Each row is a point. Before rounding, the points of a table are all equally far from one centre. They may lie mostly on one side of it. Write the centre, to within rounding.

Points (8 x 3):
[[ 42 -23  68]
 [-47 -21 -53]
 [ 23 -31 -45]
 [ 12 -47 -35]
 [-47  -5 -59]
 [-77 -39  18]
 [ 43  24 -49]
 [ 67 -10   3]]
Centre: [-13  17  15]

Points (10 x 6):
[[ 36  81  -3 -47 -48 -11]
 [  7 -38  84 -31 -46  12]
 [ 89 -43   0 -15   9   1]
 [  0  62  16 -30 -73 -17]
 [  9 -53 -38 -84 -10  25]
 [ 84  25   1   5 -33 -24]
 [ 64 -10   9  19  50  23]
 [ 16  44   4 -84  35 -30]
 [  5 -12 -24 -28  39 -47]
 [-16  68   4 -46 -67  37]]
Centre: [ 17   6  11 -32 -10  21]

Points (18 x 11):
[[  3 -11  25  29 -28  73  79  36  31 -31  52]
 [-11  20  55 -81   3 -13 -13 -16  41 -26  29]
 [ -4  40   4   8   0  61  46   8  -8 -41 -35]
 [  0  82   3 -42 -21  63  28  73  45   0  -7]
 [ -3   0 -53 -20 -72  -3  -8  47 -16  16   8]
 [-15  42 -50 -23 -28  -6  29   6  93  50   2]
 [-47  32  57 -29 -15 -19  51  59  49  55  62]
 [ 44  36  37 -39  24  -5  65  67  46 -46  54]
 [-46  11  20 -53 -78  24  35  43 103 -22  29]
 [-22  -2   1 -35  45 -78   6  70  20  18  33]
 [-54 -62  -6  -6   0  60  46   1  -2 -40  41]
 [-63 -32 -32 -14 -17  -8  19  23  14  79  28]
 [-60  16  38 -28   3   0  69  24  29 -78 -31]
 [ -3  63 -77  -8 -14  35   4  37  43 -30  35]
 [-45 -24 -47  -8 -51   9 -24  13 -14   3  42]
 [-17  22 -33 -86  42  47  37  47  85 -20  50]
 [-35   8  47 -12 -41  44  21  26 117  11  36]
 [ -4 -22   3   0  43  23 -43  79  76   8  16]]
Centre: [-18   0   0 -24  -4   9  32  38  36  -6  18]

Points (21 x 18):
[[  26   39  -50  -64  -22  -64   43   22  -15  -29  -33  -31   18    0
    11   42  -74  -15]
 [ -33  -14  -46   -6  -24  -39   56  -44   10  -53  -36  -69  -52   56
   -21  -16  -52   -3]
 [  47   19  -86   -5  -68  -45  -12  -53   -3  -49   18  -90  -41   22
   -28  -44  -19  -44]
 [ -55  -17  -79    2  -32  -84   13    5  -45  -74  -28  -82  -22  -23
   -32    8   27  -39]
 [  -2   27   -2  -35  -21    0   22  -26  -75  -38   19  -59  -46  -17
    -6    4   -1  -71]
 [  15  -21 -100   38 -100  -40   38   23  -27   -5    8  -81  -42   28
   -32  -28  -96  -29]
 [ -10   25  -51   16    3  -25  -44   66  -68   -6    0  -47  -33  -38
   -41  -29  -20   21]
 [ -46   29  -31  -22  -62  -57  -35   42    5   18   23  -68   -9   27
   -37  -46  -50  -39]
 [  15   65  -46   36  -13   17   47   35   20  -40   11  -28  -31  -40
   -58  -42    5  -28]
 [  -7   26  -32    8  -15  -54   54   -7  -65    8   62  -85    7  -39
    11    9  -56   41]
 [   9    2  -58  -34  -66    5   10  -13  -20  -58   38  -83  -42   20
     5   63  -87  -28]
 [ -16    7  -18   20  -40   27   -7   38   32  -24  -46 -106  -25  -11
   -38  -12   -2  -17]
 [   9  -56  -16    1    5  -20   27  -14  -44  -18   16  -78   14  -63
     7  -24   -7   -7]
 [   2   37   -8   -7  -35   15   58  -20   -6  -21  -12  -87    9  -47
   -57  -27  -48  -14]
 [ -18    6  -24  -18  -55  -25   20  -45    2  -54   35 -109   20   21
   -58   -3  -66  -11]
 [  17  -27  -51  -19  -43  -46  107   36    4  -47   -2 -103  -30    4
   -41  -10  -57   -3]
 [  17   15  -60   16  -72   19   -8   26  -23  -42  -32  -97   27    8
   -20  -53  -83  -20]
 [  22  -12  -36   -7  -44  -79   35   -1  -19   50   19  -52   30   25
   -13  -15  -68   18]
 [  16    4  -12   -4  -28 -106   -7   -5   -7  -18   -5  -82    8  -24
    -6   47 -101   -1]
 [ -46  -20  -38  -32  -30  -11   33   -8  -39  -32  -44  -15  -50   31
    14  -13  -45  -57]
 [  27   20  -38  -55  -88  -49   39  -22  -51  -17   15  -66   12  -10
   -15  -36  -56   18]]
Centre: [  2  13 -47  22 -38 -40  19  19 -15 -35  12 -54 -17  -2  -4   1 -32 -20]

Points (28 x 24):
[[  10    7   -4   10   -5   19    0   43  -15  -36  -17  -53   20   31
    -8  -24  -91  -62   30    2   85   14   30   16]
 [ -30   38   18   35   20   -1   -5  -15  -14    0  -22   -8    6  -14
   -25   22 -121  -67   12  -18   41   79    0  -11]
 [ -25   57   -2   39  -32   12   19   33   -2  -31  -29  -10   14   22
    45   -5  -20   17  -30  -25  116    9   33   16]
 [  37   47   -5   29   13  -10  -10   24    0  -22  -46    0   -1    2
    27  -60  -39  -44  -70   28   66   50    6  -26]
 [  -1  -35   22   44   -2   41  -24  -14    6  -15  -73   -5   53   12
    43   26  -18   -3   27   -9    5   81    2   11]
 [ -18   36   73   41  -19   42   47   14    0   -5   -3   33   12   43
    54  -33  -31   51  -30   13   54   48   20    7]
 [   6   31  -31   41  -12  -21   16  -10   40  -70  -54   20  -27    3
     7   -3  -53  -62   -4    0    8   35   30   19]
 [ -69   19  -13   24   13   22   24   27   32  -84   -4   31   24   71
    40   10  -53  -20  -11   27   80   44   38  -27]
 [ -13  -42   -4  -18    1   -2   37   27   26  -41  -29  -44  -16   24
   -17   26  -23   -7   50   29   44   41  -19  -12]
 [  27   35   -2   -2   18    6    3   42  -23   22  -11   21    2   73
    57  -12  -89  -32  -43   16   -5   29    3  -26]
 [  -2   27  -12   48   37   64    4   38    8  -29  -14   17   15   37
    -4  -15 -112  -13   33  -14  -28    3   45   -4]
 [  -7  -15   -5   26   -2   13   15    7    1  -43  -10  -40  -19    5
    78   28  -47  -27   43   45   57   75   47   21]
 [ -25   32   -2   28  -12  -13   -7   37   24   17  -59    4  -67   13
    11  -15  -36   18  -39  -14   37   42   56  -11]
 [ -16   35  -36   30   -4   56  -13   11  -43  -69   -5   18   39   33
    38    8  -27  -18   -7   33  -17   86   48    1]
 [ -49   27   45   45   -2  -16  -39   49  -53  -38  -13  -37  -14   39
   -12   -2  -10    8    0   20    9   48   50  -21]
 [  18   51   16   17  -10   65  -64   67    3   -4  -24   31   12   13
   -21  -16   -3   13   23   28   57   15  -24   -7]
 [  38   37  -74   56   -4   15   28   56   19  -20    1    3   -3   30
     9  -49  -28  -34   20   14   16   45    9   -2]
 [ -39   18   19  103  -25   10   11  -27   -3  -29   15   24   -5   23
    66   19  -25   39   13   24    7   29   22  -17]
 [ -30   67  -19   88   17   39   -2   16   23  -30  -25   42  -34   52
    22    2   -9  -22  -45    5   42   75   41    4]
 [ -26   69  -19   13  -24    4   13   54   29   -7  -60   18    7   24
    41  -62  -16  -12  -10   -4   73   58   11  -21]
 [  22  -22   -2   41   19   60   21   36  -26   13  -19  -23  -23   84
   -12  -33   -8  -17  -27   16   33   26    4   34]
 [ -10   45   -5   27   53  -41   -8   19   31   14  -55   51  -47    0
     3   -2  -56  -21   22  -13   20   -5   21  -24]
 [  -5  -24   -6   42   13   55  -31   42   11   33  -58   15  -11   24
    36  -50  -57   38   28    8   61   33   37   11]
 [ -35   63   -3   40   47  104   25    8    7    9  -26    4   -5   18
   -16   59   -3  -31   18   30   76   26    4    0]
 [ -34   32   15   -9   32   34   18   86   32    4   19   18  -12   53
   -24   38  -27   12   -9  -41   41   34   -1    0]
 [  -2   31    8   23   26   67   -8   10    8  -34  -12  -47   30   42
    40  -15  -64   33   40    6  -31   26   35   31]
 [  27   16   -2   -2   35   46   30   23  -61  -44  -63   -1   26  -20
   -19  -32  -24   20   25    0   53   30  -14   26]
 [ -19  -14   12   94   10   16   19    6   26  -26   30   25  -10   61
     9  -36    2    8  -20   -7   66   10   30   16]]
Centre: [-23  21   6  32  19  19   5  20   0 -11 -17   8  13  14  11   4 -42 -10
  -1  25  33  30   4   5]

Points (30 x 24):
[[   6  -39  -11  -16  -18   57   32   46   44   21   22   27  -35  -20
    28  -39   83    2  -25   17  -32   46  -15  -94]
 [   6  -12    9   16  -22   30   -7   44   74   11   22   34  -51   -6
     7  -72   41  -59  -13  -58  -40   27    8    3]
 [ -38    4   17   15  -30   36   62   37   43   -4   19   35  -12  -19
    33  -25   66  -18  -46  -11  -92   17   65  -38]
 [  -6  -28   -4   44  -63   56   51  -20   51    1  -10    7  -50   -6
    63  -21   81  -35  -59   18  -21   21   21  -40]
 [  18  -47  -31  -17   26    3   32   14   65   34   -4   18   14  -51
     0  -32  117  -26   15  -33  -47  -24   16  -35]
 [  28  -36  -23   44  -52   23   49   38   58  -25  -11   16  -29  -73
    43  -43   61  -39    3  -24  -38   12   53  -33]
 [  26   21   -9   45  -57    5   31   25   25   19   -9   24  -74  -39
    45  -29   53  -26  -17    3 -121   33   34  -18]
 [  72  -11   19   48  -25   32   58   51  -22   -3    7  -11  -76  -21
    11  -34   60   -9  -49   35  -68   17   53  -35]
 [  15  -11  -11  -18  -17   22   33   47   55   14   31    8  -58  -36
    22  -56   53   28   -3  -50  -60   47   57  -34]
 [ -16   39    0   43  -59   10   82   38   12   30   -8   -9   -9  -57
   -24  -23   63  -28  -37    7  -63   37   17  -21]
 [  30   16  -25   28  -40   43   33    2   45   29   45   47  -25  -37
    -2  -45   63  -23  -43   -5  -78   16   -5  -57]
 [  13    0  -15   45  -43   12   62   50   54   17  -16   -2    9  -14
    -2  -10   20  -39  -54  -34  -53  -28   41  -55]
 [ -39  -42   -3    2  -60   12   52  -24   48   22   18   16  -15   22
    47  -61   67  -17  -34   21  -56   43   12  -17]
 [ -38  -48  -13    8   -8   36   65  -24   49   -8   46   18  -12   40
    27  -47   73  -12  -47    5  -51   35   24  -15]
 [ -27  -27  -25   11  -21   73    5   61   94  -16   45    6  -11  -34
    52  -13   34  -38  -10   31  -36   35   13   27]
 [ -47  -18  -15   36  -28  -12   40    5   47  -36  -15    0  -51   -1
   -30  -85   71   26  -59   20  -33   26   38  -51]
 [ -21  -41  -16  -10  -26  -27   78   21   -5   36   12   14  -39  -31
    29  -18   -5   55  -34   25  -78   44   20  -47]
 [  12   29  -41  -20  -14   23   25    2   53   36   14  -11  -31  -25
    19  -94   56  -15   23   -9  -51   51   24  -14]
 [ -15    4    1   25  -24   31   27  -25   61   20   61  -43  -43  -45
    39  -39   71  -31  -33   17  -17   41   32  -25]
 [   7   11  -38   12  -16   13   94   16   27   28   -3   35  -62  -49
    46  -47   60  -10  -40   -7  -86   13   11   -2]
 [ -41  -18  -13    6  -71   44  -16   47   44   65  -63   -4  -43  -44
     5  -57   55    6   -5   -2  -27   36   36  -32]
 [ -21    1  -39   47  -43   62    9   21    9   27   32    4  -30  -54
   -15  -24  120    4   -5  -50  -65   32   33   14]
 [  12   14  -28  -30  -29  -26   60    6   52   11  -31   58   25  -30
    52   -5   85  -33  -26  -38  -57    8   28  -14]
 [  51   13  -34  -24  -54   45   22   13   46    1   13  -24  -57  -84
   -32   -8   68  -12  -41   38  -47   47  -15  -59]
 [ -24  -10  -28   36  -26   28   78   12   -2   24   28   47    6  -65
    74  -11   63  -14  -18   -8  -22   18   55  -26]
 [  40   26  -42   18  -14  -47   33  -15   22   69  -12   12  -14  -86
    25  -17   71  -49  -48   32  -40   29   29    6]
 [  -4    8  -63   -2  -45    1   76   18   56   20    4   30  -57  -48
     2  -40   73  -15    2  -14  -10   44   45  -43]
 [ -11   -3  -11    3  -74  -10   41   30    8    4  -10  -12  -45  -37
    20  -57   43  -21  -40  -42  -73   13   48  -82]
 [   6  -29  -12   19  -56  -34   74    2   41   24   28   19    3  -34
    40  -30   55  -11  -41  -29  -65   38    0  -19]
 [  -6  -15   -9  -31  -45   30   53   12   46   11   -6   76  -16  -66
     1  -40   73  -49  -52   -1  -61   39  -20  -25]]
Centre: [ -2 -18 -25  -6  -8   6 -12  13  -9 -14 -11   8 -30 -17   0   8  43  -9
 -18  18 -27   0  17   1]

Points (30 x 24):
[[ -15  -69  -19   84   30   32   35   -6   25  -36    8   29  -30  -13
   -82   -5   -6   23  -11   36  -49   21  -30   -9]
 [ -26  -43   -4   33   49  -12    0   36    9  -49   14   15  -15  -14
    30   28   13   27    2   22  -49   42  -11   29]
 [   2  -11  -92   53   22  -34   16   22  -28  -33   17   17   -4   33
   -52  -19  -15   44  -37   42  -44   76  -24  -28]
 [  -3  -23  -20   52   -1   50   16  -45   35  -56    7   36    0    9
    -7   -4   34   52  -20   19   -9   43  -39   14]
 [  -1  -35   -1   53   22   -3   25  -14   61  -15   44   15    7  -33
   -35   -3   19   49  -30   53  -48   37    0  -21]
 [ -25  -25  -25   51   -8  -16   33  -39   23  -66   60    9  -35  -21
   -33   29  -27   53  -13   67  -36   35  -20  -11]
 [  18  -35    5   31  -29   36   18  -23   19  -16  -33   -6  -18  -19
   -17   18  -26   51   17   63   -3   73   14    5]
 [  -8  -21  -19   28   13   -8   45  -10  -32  -24   17  -28  -34  -30
   -81   22  -38   13    5  100  -25   18  -15   24]
 [ -66  -35  -19    5  -16  -23   31   12  -14  -43   -3  -22  -31    5
   -45  -24   -8   27   15   94  -13   57   30   11]
 [  43    4   -5   44   15    8   16  -11   12  -75   32   -1  -60    9
   -10   28   -5   29    1   15  -71   57   41   -9]
 [   7  -22  -53   60   16  -29   13    9   21  -21   12   57  -41   48
   -26  -32  -14   49  -22   49    4   34    1  -21]
 [ -31  -30  -28   67   11   40    7  -13   28  -31   17  -47  -40   19
   -68  -31  -16   33   -3   -1  -46   37   14   42]
 [  -4   12  -18   52   25    6    5   25   -1  -45   37  -14  -39   53
   -35    7   -2   44   53  -14  -67   54   41   34]
 [ -12  -53  -45   77   22  -10    6   25   12  -31   17    8  -44   -1
   -57  -47    6    7  -12   80  -42   69  -25   21]
 [ -18  -18  -23   60   25   -4   -3   11   38  -67   23  -10    0  -27
   -47  -16  -20    9    4   -1  -26   44   65   -1]
 [  -2  -16  -59   35   48   57    3   32   35  -24   -4   33  -17  -22
   -85    7   -7   21   25   43  -45   60    8   19]
 [ -65  -45  -51   43   -7    5   -2   19   24  -32  -32  -18  -14  -27
   -62   22   31   40  -26   60  -42   49   19  -44]
 [ -21  -56  -27   87   23  -39   -2   13   13  -22   -5   23  -59   21
   -68  -17    5   53   -7   39  -19   22   -8   29]
 [ -18  -25  -51   83   -2  -36   53   -1   27  -37  -10   33  -31  -32
   -45    8   -4    1  -26   22   -8   71  -29   -5]
 [ -23  -18  -36   73   10  -28   23   25   50  -59   35   24  -19  -13
   -49  -13  -36   16  -21   22  -42   40   41   -9]
 [ -14  -26  -33   53  -31   -2   -5    3   46  -66   28   -4  -14  -41
   -90   11   24   51   -9   30  -35   15   28   18]
 [  24  -35  -42   77  -22   34   62   16  -17  -44    3    2  -42  -25
   -15  -10  -23   10    9   82    1   29   -9    1]
 [  -8  -14  -29    8  -45    8    3   -7    2  -74   37  -20   26    1
   -22   -9   -2   23   -9   59  -55   45  -31   50]
 [  -5  -30  -51   48  -11  -17   43  -10   33  -65   35  -27   13  -11
   -78   11   -5   65  -28    1  -21   30  -15   -9]
 [ -12  -31  -38   84   -2   11   -3   22   42  -30   32  -36  -49   21
   -84   -9   26  -16  -30   27  -53   37   23   -2]
 [ -14   31   -5   63   17    8   57   -5   27  -11   19    6  -65   14
  -121    3   16   54    6   46   -8   43  -22   17]
 [  -3   -8  -17    9   -4    1   30   57   -9  -53  -11   35  -33   -1
   -50  -17    0   -9  -11    6  -56   69   52   21]
 [  33  -44  -29   22   38  -31   18   -2   19  -42   17  -18  -21  -12
   -37   -8   -2   49  -17   88  -26   51    4   23]
 [ -21  -19  -17   68   -9   19   29   16   15  -50   16   46  -14  -49
   -78  -28    0   13   18   83   -2   36    9  -48]
 [ -31  -26  -48   54  -25   -6   14   -8  -23  -14  -19   28  -13  -14
   -30  -12  -15   37  -10   61  -51  106    1   34]]
Centre: [-13   9 -19  45   0   8  11  14  -6 -31   4  -3 -18   9 -43   7  10  26
   7  36 -29  35 -10 -10]

Points (31 x 24):
[[  62  -12  -25  -19  -10   93  -49    5  -19  -58  -22   51   26  -16
   -44   -5  -57   32  -45  -23   21  -11   65    8]
 [  31    3  -12  -16  -75   16  -67   39  -10  -26   -4   63   33   -9
    13    0  -41   62  -67   38   80  -36   81  -40]
 [  -2  -44   20  -36  -24   18  -53   20   -8  -46  -34   75   38   31
   -18   -9  -81   32  -36   -2   59   -5   60  -26]
 [  -2  -11   40  -47  -28   37   -2   17   42  -44   -5   33   -4   26
   -11   -2 -106   37  -42   52   35  -18   56  -13]
 [   3  -28   36  -50  -76   25  -30   65   10  -49   23   18   36   19
    12    1  -34   20  -29   25   29    5   88  -32]
 [ -22  -35  -10   -3  -39   18  -79   50   39  -48    3   33   11   48
   -28  -10 -106   30  -22    7   40  -22   62  -22]
 [  -1  -72   34  -45   11   29  -62   36    1  -22   -5   38   18   32
   -27   19  -59    3  -12   19   21  -39   42    1]
 [  46  -30    4  -41  -45  -16  -42   29   -9  -16  -38   93  -28   32
    27    6  -40   16    6   34   37  -28   48  -12]
 [  33  -46   36    6  -30    6  -70    6  -36  -54   -2   17   29   48
    15   -7  -56   29  -51   30    2  -32   51  -11]
 [  55  -49   -3  -43  -27   28  -40    1  -35  -54   17   30   37   33
   -39   25  -26   43  -84    2   65  -36   42    3]
 [   8  -57  -28  -23  -83   39  -47   18   -1  -77    6    8   14   46
   -26   38  -41    4  -37   40   51   13   68   21]
 [  16    6   31  -27  -17   44  -24   18  -11  -63   -3   54   41   60
   -33   -7  -46  -12  -42   54    7    4   14  -17]
 [ -33  -11   36  -43  -51  -22  -75   21  -16  -36   -2   23   36   23
    27  -17  -65   63  -15   31   64  -27   11   44]
 [   2   31    3   32  -11  -35  -46   47   14  -59  -16  -19   18   19
    23   44  -51    5  -15   49   50  -49   35  -39]
 [   4   26    9  -24   19  -21  -59  -35  -14    7   20   18   33    0
    22   64  -40   40  -31  -12   33 -104   32  -30]
 [  -7   36  -22  -34  -31    6  -50   41   -2  -62   50   92   53   70
   -24   54  -42   23   -6   32   15  -33   34  -14]
 [ -48  -51   25  -28  -13   26   -9   36   43  -69   14   64   -8   -1
    35   35  -51    7   10   27   46  -25   26    8]
 [  -3  -24   39  -18  -56   16  -71    4   -3  -45   -5  114   -9   40
   -12   56  -38   37  -28   51   44  -36   40  -14]
 [  41  -58   31   -1  -62   40  -67    1   18   -1   15   62   -6   10
   -46    1  -82   37  -37    6   36   -8   24   22]
 [ -33   -8   17   -2  -25   23  -70   16   52  -37    0   34  -22  -21
     1   58  -72   60  -52   73   12  -35   58  -17]
 [ -17  -35   -4  -12   18   47  -57   42   17  -40    0   47    7   26
   -16   34  -87   25  -52   48   62  -17   49  -29]
 [ -30  -10   23    1  -37  -14  -63   49    2  -62   35   10   46   53
   -22  -23  -53    7   15   -8  -16  -44   66    1]
 [   6  -56   33  -19  -78   35  -77   46   34  -23   32   57   14   17
   -16   35   -2  -10  -33   21    6    1   56   23]
 [ -29  -31    4  -56  -30  -10  -30   25   25  -37   46   32   -2   53
   -24   55  -78   30  -13   15   47   -1  -20    8]
 [  31  -19   51  -36   26   -1  -16   15    7  -50   23   12   45    4
     6   52  -30   10  -60   26   43  -23   59  -25]
 [ -40  -17   47   -8    7   20   -5   17   23  -49  -58   41   34   15
   -10    4  -54    6  -23   35   16  -41   41   37]
 [  -8  -26  -16  -26    1  -22  -30   27    1  -22   27   33   26   36
    20    8 -121    6   -7   -5   15  -58   29    9]
 [  14  -10   50  -30  -15   35  -70   24   -1   -8   12   92   64   -3
    13   24  -34   18  -32   -2   34  -53   -2  -25]
 [   4  -41   41   24  -47   31   -9   51    1  -53   -6   13   43    6
    12   12  -87   12  -31  -31   34  -34   38    3]
 [  18   16   51  -50  -48    0  -30   53  -16  -15   14   52   -4   38
    18   55  -72    5  -37   47   33  -62   59    5]
 [  20  -44   26  -24  -68    1  -31  -20   49  -47  -19   12   46   -5
   -15   27  -57   55  -13   29   42   15   10    1]]
Centre: [ -6  25 -11 -12 -34  20 -41  -2   5 -31  15  29  -6   4  -6  14 -21  23
 -22  -5  34 -26  42   9]

Points (29 x 24):
[[ 56  11  17  91 -25  97 -24 -43   2 -52   2 -50 -32 -25 -22 -66  14  35
  -14 -96   4 -17  34   0]
 [ 60   8  -2  48   5  64  28  -2 -17 -59 -17 -85 -49 -20  46 -31 -19  33
  -34 -63 -28 -23  39   4]
 [ 37   7  39  41  15  40 -42 -19 -72 -28 -46 -41 -41 -47  28 -42  59  17
  -43 -27   8 -13  42 -55]
 [ 61  15  72  95  19  77 -19 -44 -28 -28 -22 -74 -23  31  19 -24  25 -43
   28 -34 -18  21  19  15]
 [ -6  55  -3  55   2  50 -41 -31 -74 -26  12 -60 -44  12   0 -47 -22  29
  -16 -80  21 -29  19   5]
 [  9   8  34  70 -11  51 -73 -74   1 -48 -28 -77 -55   7 -19 -35 -22 -15
  -24 -55  25 -17  65  -2]
 [ 52   0  53  68 -14  53 -39 -26  25 -75 -15 -32 -49 -16  35 -22 -22  26
  -59 -62 -15  -7   6 -39]
 [ 23  49 -15  -3  37  86 -20 -19  11 -55  15 -63   1   3  31 -40 -25  11
  -54 -92 -11   4  11 -32]
 [ 34 -10 -15  59 -12  55   0 -49 -30 -53  -6 -75  -6  -4  24 -55 -20 -12
  -42 -94 -12 -35  45 -38]
 [ 73  21 -41  76 -45  57 -31 -22 -17 -77   6 -59 -41 -14  62  -8  15  41
  -36 -35  -9   6  40 -12]
 [ 53   9  10  68  -7  47  -6 -35   0 -48 -17 -26  -6 -11  81   8   5  34
  -64 -30 -60 -34   3 -14]
 [ 29   6  40  40   9  60 -34  12 -69 -51 -17 -89 -34  -8  20 -17 -15  -3
  -16 -60 -27 -49  12  -2]
 [ 39  25  -1  83  54  69 -13 -50   3 -80  -7 -58   6  -6  36 -55  26 -10
  -36 -84  -5 -37  25 -27]
 [ 37  16  25  80  26  29 -45 -35 -44 -53  -9   3 -26 -15  28 -50  12  43
  -74 -62 -16 -16  44  -2]
 [ 44  10  17  65  27  73 -52 -33  24 -37  54 -26 -27 -43  19 -55  30  -9
  -49 -65 -36   6   6  32]
 [ 69   3   7  79  18  81 -45 -73 -46 -67  11 -40  21 -39  45 -62  21  25
  -32 -35  23 -13  18 -10]
 [ 50 -65 -15  58  17  63   7 -13 -30 -53  17 -56  -8  -1  18 -34  61  47
  -40 -21 -63 -42  20 -22]
 [ 50 -49  21  76  27  89   6 -50  24 -42  27 -34 -27 -12  41 -80  35  -4
  -35 -47  -2  -7  19  22]
 [ 93  14  20  71  -3  83 -16 -23 -50 -49   4 -45 -32  -6  42 -66  35  10
  -21 -71 -12   0  23 -36]
 [ 32  12 -16  36  19  52 -47 -23 -57 -17 -13 -73  -2 -25  38 -86  17   9
   -9 -45  17  -9  49 -58]
 [ 43  36 -16  61  16  51 -50 -35 -28 -49  25 -22 -51 -40  47 -83  58  18
  -10 -71   3 -16  40  12]
 [ 38  16  23 107  -7  73 -35 -30 -25 -70 -49 -47  13 -16  42 -30  30  53
  -21 -45  16 -39  -1  -6]
 [ 14  -7 -37  88 -43  51 -14 -60 -30   1 -40 -43 -54 -29  -4 -75   6   3
  -34 -15 -13 -16  12 -31]
 [ 62  21  -2  43  76  38 -20 -20 -52  -5 -23 -33   8  -2  23 -48  22 -15
  -13 -76 -42 -20  54   5]
 [ 17 -26  16  73   6  18 -13 -39 -15 -95 -37 -69 -20  -9  25 -80  40  16
  -36 -68  -6 -45  -9  19]
 [ 61   9   5 101  24  50 -41 -64 -42 -39   9 -92  -6 -32   3 -33  30  54
  -16 -43 -20 -11   2  27]
 [ 16  26 -13  29  41  76 -65 -18  -5 -81  14 -30 -39 -14  10 -64  19  12
  -62 -62 -41  29  54   9]
 [ 89  19 -15  79  26  28  10 -71 -40 -23 -13 -67 -13 -26  47 -43 -31   8
   -7 -44  25  13  20   8]
 [  6 -11  19  80  35  64 -57 -53 -63 -23  13 -55   5   3  44 -51  23  28
  -28 -22 -20 -27  27 -29]]
Centre: [ 29  11   3  12  -2  35  -4 -41  -1 -50  -2 -20  -9   5 -18 -12  29   5
   6 -11   5  -1  14  -2]
